Every row gives one point. The ring and each string are closed loops that go straight from each point to the next, and from the last back to the first. Before rounding, they use only three directions, however many columns there are. Count how often each string passes through the ring. Passing back the other way cancels.
In the rows, zero is written as 128.

Ring:
[[154 155 103 109]
 [133 201 125  98]
 [109 207 145 103]
 [ 96 175 166 124]
 [114 113 165 148]
 [135  83 135 150]
 [152 102 103 131]]
String, 8 rows:
[[183 156 135 116]
 [164 217 131  91]
 [140 194 161 111]
 [106 165 143 120]
 [ 82 137 130 129]
 [110  82 157 159]
 [170  58 147 162]
 [185 122 148 134]]
Times through: 1

Ring (7 x 11):
[[204 112 130 152 110  76 111 142 119 133 145]
 [154 143  98 141 131  91 110 124 138 115 130]
 [ 69 160 102 110 138 126 122 118 142 115 106]
 [ 44 141 130  91 124 143 133 127 125 134  96]
 [ 64 119 140  90 112 137 133 135 111 148  99]
 [131  86 149 108  97 112 127 147  96 162 115]
 [206  89 150 143  96  80 116 151 102 151 142]]
String, 23 rows:
[[118 136 120 122 123 110 120 130 128 127 119]
 [118 131 111 120 124 109 119 128 127 129 116]
 [ 89 158 148 119 124 125 129 132 135 122 121]
 [ 55 177 130 111 136 136 130 122 146 111 111]
 [ 20 189 100 100 150 146 128 109 156 102  96]
 [ 32 172  83  98 148 139 123 108 150 108  92]
 [ 26 175  99  96 145 144 127 111 149 110  94]
 [ 45 157  63  97 148 131 118 105 146 113  89]
 [105 128  91 113 129 111 116 122 128 129 107]
 [108 135 140 118 117 117 126 135 124 132 119]
 [ 58 172 135 110 133 136 130 124 143 115 111]
 [ 41 188  89 109 152 135 122 107 159  98 101]
 [ 85 158  50 115 152 112 109 104 151 105 101]
 [115 137  82 121 134 105 112 119 135 121 112]
 [119 139 122 124 124 110 121 130 130 126 121]
 [117 154 140 130 124 112 124 132 135 119 128]
 [129 167 108 140 138 102 115 122 149 104 130]
 [149 152  51 142 148  85 100 109 151 102 122]
 [145 135  69 133 137  91 106 117 138 116 119]
 [136 129  99 127 126  99 113 126 129 126 120]
 [126 152 143 133 122 109 123 134 135 120 131]
 [123 172 102 140 141 103 114 119 153 101 129]
 [111 165 126 131 132 112 121 126 144 111 126]]
Times through: 3
String:
[[ 86 126 102 103 125 121 122 124 124 134 102]
 [116 123 119 116 119 111 121 132 121 136 115]
 [ 71 130  76  97 134 124 118 116 129 129  93]
 [ 21 145  89  81 137 146 127 113 133 128  82]
 [  7 152 150  79 122 161 142 129 126 136  90]
 [ 10 144 182  77 110 165 149 139 116 146  95]
 [ 37 116 148  77 109 150 139 136 107 155  90]
 [ 81  94 100  87 114 125 123 129 105 155  90]
 [113 107 113 107 114 113 121 132 112 145 108]
 [ 98 120 163 107 105 126 133 143 110 148 115]
 [ 49 120 183  85 100 150 145 146 104 156 102]
 [ 13 124 145  69 113 159 141 133 110 152  83]
 [ 34 131 111  82 125 145 131 123 121 139  86]]
Times through: 1

Ring:
[[159 115 209 152  82 160 144 123 110 108 154 159 158  86]
 [137 156 210 142  78 172 140 102 106 135 147 156 153  96]
 [118 175 201 132  82 163 143  94 101 150 139 155 142 107]
 [ 86 185 170 113  98 126 158  96  90 162 128 154 116 126]
 [ 75 171 148 106 108 100 170 106  86 157 126 152 102 132]
 [ 82 131 131 107 121  69 182 130  85 134 129 153  95 130]
 [102 102 138 117 123  65 181 144  89 115 132 158 104 122]
 [139  78 166 136 115  86 170 152  99  95 139 165 127 106]
 [161  86 196 151  96 130 154 141 108  94 150 164 150  90]]
String (23 x 14):
[[ 55 145 103  95 115  71 195 124  82 139 142 133  79 129]
 [ 87 128 129 113 104  97 183 128  91 123 152 137 102 112]
 [114 127 167 125 107 104 165 126  95 126 134 159 122 115]
 [ 98 116 134 119  99 107 181 132  95 113 159 135 109 103]
 [110  73 127 121 124  57 189 159  91  95 143 153 102 114]
 [143  55 161 135 134  50 175 167  95  88 125 179 121 117]
 [159  80 200 144 128  75 153 151  98 104 110 195 141 120]
 [148  96 191 142 112 101 156 141 100 107 129 176 139 109]
 [187  61 217 161 112 107 146 156 108  84 130 189 161  97]
 [170  68 189 157  85 146 158 148 114  75 172 149 155  72]
 [145 100 177 146  79 154 161 132 110  94 174 139 144  77]
 [134 121 182 139  88 142 157 124 104 113 155 150 140  94]
 [153 123 200 152  63 191 147 116 115 104 179 137 160  69]
 [162 146 231 156  66 199 130 103 114 123 158 156 172  81]
 [154 161 239 149  83 171 126  99 106 142 128 177 165 104]
 [129 182 215 139  70 189 135  88 106 149 147 152 154  97]
 [106 178 182 127  74 171 152  93 101 147 155 138 134 100]
 [106 149 167 125  90 136 162 111  98 134 149 144 124 106]
 [113 157 188 126 102 122 152 108  95 146 124 166 130 121]
 [ 92 155 153 118  92 129 168 110  95 138 150 139 115 109]
 [ 56 192 134  98  98 115 175  94  85 166 139 135  95 128]
 [ 49 193 133  92 116  82 176  98  78 175 115 152  86 148]
 [ 59 169 133  96 125  65 178 112  78 163 111 159  87 148]]
Times through: 0
String:
[[125  74 137 132  99 104 183 152 102  84 171 135 119  88]
 [119 107 152 130  92 124 173 133 101 104 164 138 123  93]
 [135 111 182 137 104 114 158 132 100 114 138 164 135 107]
 [168  80 209 150 119  93 148 148 102 101 118 192 150 112]
 [169  45 188 149 131  63 162 170 100  80 122 190 140 110]
 [117  73 133 125 117  72 186 157  95  91 151 149 109 106]
 [ 94 107 123 116 104  94 188 138  94 108 161 132 102 104]
 [110 124 161 123 110  96 168 128  93 125 133 159 117 118]
 [114 125 174 122 129  68 162 131  88 135 105 183 117 137]
 [ 93 107 136 109 142  32 182 146  81 127 108 175  94 143]
 [ 97  85 120 113 130  46 192 155  87 105 136 154  94 123]
 [126  55 136 127 129  50 186 168  93  85 139 162 109 112]]
Times through: 2

Ring, 6 rows:
[[158 116 160 144 134 104 158 112 104 123 111  91  85  96]
 [137 165 161 126 131 122 161 127 103 130  88 113 111  95]
 [106 177 123 121 129 142 133 145 112 150  99 146 137 130]
 [103 126  84 139 130 139 101 144 121 160 138 150 129 167]
 [126  83 111 146 139 125 107 121 122 140 150 118  94 156]
 [155  86 149 149 139 106 140 107 111 123 132  89  75 116]]
String (22 x 14):
[[124 124 150 125 142 134 129 120 118 129 117 114  97 128]
 [129 112 118 143 134 122 124 127 115 142 131 121 105 138]
 [119 119 147 124 143 138 122 119 121 130 122 116  96 136]
 [105 112 148 115 150 151 107 118 129 129 128 120  94 151]
 [102  98  74 144 135 139  86 139 127 160 158 147 119 183]
 [103  96   7 172 117 124  75 160 121 190 177 173 148 204]
 [114 118  58 157 122 124 103 149 115 170 148 153 136 168]
 [115 133 109 136 132 133 119 136 116 149 125 136 120 145]
 [111 144 145 118 140 144 125 128 119 135 110 127 110 134]
 [ 89 164 136 106 141 162 113 138 124 142 106 146 126 148]
 [ 85 158  48 140 120 146  93 165 119 181 135 180 162 181]
 [ 95 143  35 153 117 135  94 165 117 184 145 177 160 182]
 [113 126  55 157 120 124 105 152 114 172 145 157 141 167]
 [120 126 109 140 131 128 121 134 115 148 128 132 116 143]
 [113 128 125 128 138 138 117 130 120 141 124 130 111 145]
 [120 126 134 129 138 134 125 126 118 137 121 122 105 135]
 [111 125 159 114 148 147 120 118 125 125 117 116  94 137]
 [114  88 125 132 146 139 100 118 128 135 146 119  91 161]
 [127  63  96 154 140 122  96 120 125 144 165 118  90 168]
 [137  67  83 165 132 110 105 124 118 150 164 119  97 161]
 [140  79  79 168 127 105 113 129 113 154 158 123 105 154]
 [126 112 141 132 141 130 125 119 119 131 126 113  94 134]]
Times through: 3

Ring:
[[ 92 168 129 142 169 139  96 132  95 188  64 112 118 183]
 [110 178 134 114 169 127  75 134  93 162  82 101 111 150]
 [113 167 124  80 125  95  83 112 121 138 119  79 132 114]
 [104 156 114  74  92  80 103  92 141 133 133  72 151 110]
 [100 168 109  85  75  84 116  68 142 123 123  81 157 120]
 [ 97 189 115 121 100 115 116  70 118 135  83 107 143 157]
 [ 86 176 119 146 132 133 117  96 107 171  63 116 134 187]]
String, 27 rows:
[[ 83 148 120 134 145 123 112 124 114 192  80 102 135 178]
 [109 190 132 121 157 131  82 117  93 152  75 108 113 155]
 [119 201 142 122 186 142  63 135  76 153  65 113  96 155]
 [116 185 141 117 190 136  63 147  81 165  74 105  98 152]
 [102 155 132 110 171 120  80 148 103 181  93  92 117 150]
 [ 96 159 120 110 129 109 102 111 120 163  98  92 137 149]
 [ 96 154 120 105 128 105 102 114 123 165 104  88 138 145]
 [ 96 146 119  96 123  97 101 117 129 165 114  81 142 136]
 [104 170 122 101 123 106  96 104 119 146 103  91 135 137]
 [120 184 125  78 118  97  80  98 117 119 116  83 129 109]
 [108 148 112  56  83  66  99  92 150 126 152  60 156  91]
 [ 92 129 104  64  66  61 120  86 164 142 154  59 171 104]
 [ 82 125 101  82  68  69 131  85 163 157 142  66 174 124]
 [103 172 117  95 102  98 104  87 128 134 110  88 144 130]
 [120 203 123  89 106 104  88  76 113 104 103  95 131 118]
 [109 188 111  84  70  88 111  55 136 103 118  87 153 115]
 [114 201 119  97  97 105  99  67 117 107  99  98 137 127]
 [ 99 173 119 110 116 110 105  94 119 147  95  97 138 147]
 [ 94 167 117 113 115 109 110  95 122 154  95  96 141 152]
 [111 206 124 115 118 121  96  77 104 121  80 109 127 146]
 [107 217 123 133 118 134 103  67  97 122  61 122 126 165]
 [ 87 193 119 154 123 139 122  78 103 158  53 125 134 193]
 [108 204 128 129 139 134  93  92  94 138  66 116 119 162]
 [106 191 126 120 136 125  94  98 102 143  78 107 124 155]
 [ 89 182 127 158 160 148 106 114  91 182  48 124 120 198]
 [ 67 145 122 172 166 147 123 134 102 225  48 120 130 221]
 [ 66 134 121 165 168 141 122 142 107 231  57 114 132 216]]
Times through: 3

Ring, 10 rows:
[[147 118 123  82 158  95 100 145 177 111 114  92 127 162]
 [152 134 116 108 142 112 117 142 137 138 124  97 120 137]
 [144 144 121 131 130 126 126 132 110 155 131 118 118 120]
 [121 152 137 163 117 147 136 115  78 171 139 161 119 101]
 [104 147 150 180 117 160 140 105  65 165 144 187 127  98]
 [106 133 151 173 127 159 136 108  76 145 145 181 135 109]
 [114 114 148 145 145 144 123 119 111 115 138 158 143 133]
 [118 105 147 119 157 126 110 126 145  98 128 142 144 152]
 [121 102 145  94 165 106  98 133 176  89 118 127 142 168]
 [135 109 133  77 165  91  93 142 191  96 111 103 133 173]]
String, 21 rows:
[[109 117 152  83 158  90  88 127 195 104 105 139 131 171]
 [127 114 138  61 165  75  82 141 216  98  99 106 128 182]
 [186 110  95  66 166  91 105 167 178 101 118  37 126 166]
 [161 120 112 113 149 122 122 146 128 122 132  88 129 138]
 [116 134 143 119 139 115 110 122 141 137 120 147 125 139]
 [132 151 129 119 129 112 116 128 131 161 120 128 112 127]
 [147 157 117 141 120 131 133 131  93 175 133 120 110 107]
 [161 136 110 143 132 142 139 139  86 149 143 102 124 112]
 [130 129 133 133 139 131 123 127 116 134 132 134 129 129]
 [ 92 153 158 167 116 145 128 101  88 169 133 198 122 106]
 [129 133 134 149 132 143 131 123  94 144 139 143 129 117]
 [ 89 144 162 165 122 146 127 101  92 156 134 200 128 112]
 [ 69 147 177 195 113 167 136  85  63 164 143 237 133  97]
 [115 126 145 182 129 171 144 112  59 138 154 173 141 104]
 [153 116 119 139 146 145 134 138  97 120 145 108 138 126]
 [121 121 142 134 144 134 120 123 121 122 133 146 136 135]
 [ 76 119 176 129 146 122 101 104 152 113 119 198 141 150]
 [107  96 156 105 166 116  99 125 169  81 122 148 149 168]
 [153  94 122  96 169 117 110 148 157  82 130  88 145 163]
 [164  92 114  84 173 109 107 156 168  78 127  69 143 169]
 [136 115 131 108 153 116 111 136 148 111 125 115 134 150]]
Times through: 4
String:
[[132 116 134 106 153 114 108 134 153 111 123 120 134 152]
 [166 107 110  95 161 113 114 153 150 101 129  73 135 154]
 [182 101  99  66 172  94 103 166 181  89 120  41 133 171]
 [148 119 122 104 152 114 113 142 146 117 125 100 130 147]
 [109 131 149 114 142 110 105 120 153 131 116 153 126 145]
 [129 136 134  95 144  96 101 133 167 136 110 121 118 150]
 [161 140 109 102 139 106 116 146 140 147 121  85 114 135]
 [190 131  89 122 140 131 137 157  99 142 142  57 120 120]
 [149 132 119 131 138 132 128 136 108 140 136 111 126 124]
 [107 138 150 135 133 126 116 115 124 144 125 164 126 129]
 [ 92 163 157 167 110 142 129 100  86 182 130 198 115 101]
 [107 164 145 189 104 162 146 103  48 191 145 189 116  83]
 [136 145 126 177 118 164 149 120  51 166 152 147 125  92]
 [107 153 147 200 108 176 152 102  35 178 154 193 126  81]
 [ 62 156 180 201 106 168 137  80  58 176 141 249 128  91]
 [ 86 139 165 167 125 149 126 100  93 149 135 203 132 114]
 [124 126 138 144 138 140 126 123 105 131 137 146 134 125]
 [ 80 131 171 150 134 137 115 101 119 134 128 203 136 130]
 [ 75 117 177 154 141 144 115  99 119 116 132 210 146 136]
 [117 101 148 133 156 139 118 124 127  94 137 148 150 146]
 [155  98 120 117 162 133 122 145 128  92 140  95 146 147]
 [128  86 142  91 175 111  98 138 178  67 123 116 153 176]
 [ 84 101 172  82 168  91  79 118 211  80 103 167 144 186]
 [ 90 119 165 100 153 101  91 116 182 108 108 168 135 164]]
Times through: 1
